Every row gives one point. Each copy is the shape, with its points in the same order, turned, moved and blurred by noise. Some copies are also mirrored. Which?
In the rows, 128 means zero.

Shape (7 x 3):
[[141 140 110]
 [ 96  67 169]
 [ 94  71 140]
 [ 73 118 204]
 [116 157  71]
 [136 126  95]
 [162 171  90]]
Copy 1 (7 x 3):
[[110 121 138]
 [213  92 118]
 [185 119 107]
 [221  90 172]
 [103 170 151]
 [120 132 120]
 [ 73 134 157]]
Copy 1 is: mirrored
Copy 2 (7 x 3):
[[108 122  78]
 [133 113 174]
 [119  91 164]
 [193 114 152]
 [ 98  84  45]
 [ 94 110  79]
 [ 93 127  47]]
Copy 2 is: mirrored
Copy 3 (7 x 3):
[[115 143 158]
 [110  62 106]
 [109  88 100]
 [ 76  31 163]
 [ 87 175 150]
 [108 155 143]
 [125 184 182]]
Copy 3 is: only turned
Copy 4 (7 x 3):
[[116 147 108]
 [215 135 138]
 [192 118 147]
 [220 131  76]
 [ 77 105 113]
 [111 132 128]
 [ 75 149  95]]
Copy 4 is: mirrored

Shape (7 x 4):
[[180 122  96  93]
 [ 77 185 117 104]
 [ 84  81 161 102]
 [ 82 153 102 179]
 [176 145  68  86]
 [116 184 172 129]
 [156  79 141 159]]
Copy 1 (7 x 4):
[[126  68  75 131]
 [202 127 151 163]
 [165 169  86  84]
 [140 170 135 192]
 [146  48  77 161]
 [146 126 182 117]
 [ 82 147  82 111]]
Copy 1 is: only turned
Copy 2 (7 x 4):
[[168 177 161 142]
 [121 141  99  55]
 [159  72 163  83]
 [ 66 117 120 105]
 [143 213 158 123]
 [143 111  55  99]
 [133  92 166 164]]
Copy 2 is: mirrored
Copy 3 (7 x 4):
[[ 77  93 201 110]
 [173  81 135  86]
 [109 161 106  87]
 [152  84 104 164]
 [ 87  60 202 104]
 [182 139 163 121]
 [ 72 152 149 161]]
Copy 3 is: only turned

Shape (11 x 6):
[[104  96 112  73  38 150]
 [157 169 157 123 150 174]
 [131  69 182  94 174 141]
 [ 77  75  85 139 183 100]
 [187  69 161  99 117 111]
 [117 116 129 144 125 106]
 [134  60 152 132 141 182]
 [105 113  73  65 150 128]
 [132 183 170 160 130 115]
 [216 130  69 108 139 121]
 [174  79 153 204 121 172]]
Copy 1 (11 x 6):
[[208 213 107 100  66 139]
 [134 104 191  99  81 165]
 [ 90 177 191 141  72  97]
 [ 63 158  80 118 120  95]
 [159 184 191 155 121  98]
 [118 164 126 121 127 151]
 [113 185 187  76  93 100]
 [140 128  86 123  68  90]
 [114 126 165 129 120 216]
 [185  86 147 125 148  92]
 [120 179 209  55 166 134]]
Copy 1 is: mirrored
Copy 2 (11 x 6):
[[123 118  49 124 100 183]
 [122 177 128 155 167  72]
 [ 61 148 151  97  83  81]
 [114 146 216 119  74 171]
 [105 103 113 137  57  77]
 [145 118 161 135 121 131]
 [125 175 129  83  76  98]
 [ 87 163 143 165  90 181]
 [153 113 161 142 186  87]
 [131 156 131 238  76  99]
 [194 166 133  95  88  62]]
Copy 2 is: mirrored
Copy 3 (11 x 6):
[[ 30 130 121  82 102 192]
 [113 118 131 168 187 141]
 [145  83 203  94 138 156]
 [197  97 117  90  66 160]
 [ 77 123 205 119 108 102]
 [129 140 117  99 109 124]
 [132 148 191 121 122 181]
 [114  57 104 115  80 174]
 [138 145  99 119 176  91]
 [ 88 107 132 208  76  89]
 [138 210 177 154 128 150]]
Copy 3 is: mirrored
Copy 4 (11 x 6):
[[145  99  56 181 123 136]
 [ 82 152 159 105  83 157]
 [ 66 120 123  78 148  81]
 [188 130 161  82 191  74]
 [ 62  86 128 132 184 140]
 [131 141 158 144 152 111]
 [ 97  74 145 104 114  88]
 [165 132  93  83 155 153]
 [101 191 180 154 117 131]
 [131  95 167 105 168 219]
 [ 88  69 209 147 108 106]]
Copy 4 is: mirrored

Shape (12 x 8):
[[176 182 133  71 159 127 100 141]
 [161 173  78 166 168 104 113 107]
 [ 78 153 171  74 142 111  95 160]
 [108  56 177  60 154 103 115 114]
 [174  85 116 143 137  88 159 148]
 [ 89  97 168 164 149 169 127 173]
 [170  99 171 112  97 181  77 192]
 [191 151 177 106 120 139 149 121]
 [166 182  90 169  62  87  71 129]
 [ 76  86 174 126 175  99 121  69]
 [153 111 124 183 117 160 138  96]
 [ 97  77  87 108  60 200 113 129]]
Copy 1 (12 x 8):
[[119  56 141 106 151 106  89 170]
 [ 67 112 119 199 168 106 136 160]
 [163 141 117  99  90  99  94 173]
 [148 148 170  89  70  95 100  80]
 [ 86 141 119 124 166 141 132  72]
 [182 174 149 139 122 176 147 137]
 [206  87 137  83 158 149 170 119]
 [ 91  73 140 105 122 166 134 134]
 [ 93  91  34 145 158  76 204 165]
 [101 180 174 147  55 110 128 130]
 [103 112 133 184 129 161 186 109]
 [205  86  98 180  97 121 163  70]]
Copy 1 is: mirrored
Copy 2 (12 x 8):
[[ 94 145 128 160  89 187  94  81]
 [110  97 120 157 165 119  44  80]
 [136 177  92 213  97 128 158  82]
 [101 193 138 119 122 106 203  69]
 [157 161 149  80 149 134 102  86]
 [185 105 126 160 166 127 179 107]
 [154 106  93 117 101 209 187 112]
 [132 134 151 123  84 164 114 145]
 [130 113  25 122 142 148  49 127]
 [107 164 141 142 150  49 174  92]
 [131  85 129 107 183 124 117 148]
 [120 140  82 139 222 195 184 157]]
Copy 2 is: mirrored
Copy 3 (12 x 8):
[[133  93 166  78 149 201 194 111]
 [115 114  87  47  95 145 163 171]
 [ 73  80 187 135 134 144 177  71]
 [107  79 108 158 103 148 171   7]
 [150 125  77 153  70 153 188 124]
 [ 69 170 121 172 130 155 114  94]
 [118 113 125 192 198 223 141 103]
 [175 132 115 117 176 143 203  79]
 [137  52  98 122 163 125 181 217]
 [ 68 106  91 129 104  94 147  34]
 [138 144  65 123 146 128 111 134]
 [161  83 122 186 146 160  47 115]]
Copy 3 is: only turned
Copy 4 (12 x 8):
[[108 143  75  52 176  99  90 121]
 [ 73 173 104  81 138 147 148 176]
 [181 126 121  94 182  91 112  95]
 [168 145 145  86 103 127  60  47]
 [127 159  69 114  60 148 109 131]
 [130  73 120 153 123 151 151  75]
 [121  44  90 125 129 111  53 108]
 [ 80 125  70  90 103  57 101  94]
 [103 127 121 115 132  78 103 245]
 [140 166 194  88  94 133 141  56]
 [ 61 131 125 150  80 117 132 126]
 [102 125 141 213 145 124  52 102]]
Copy 4 is: only turned
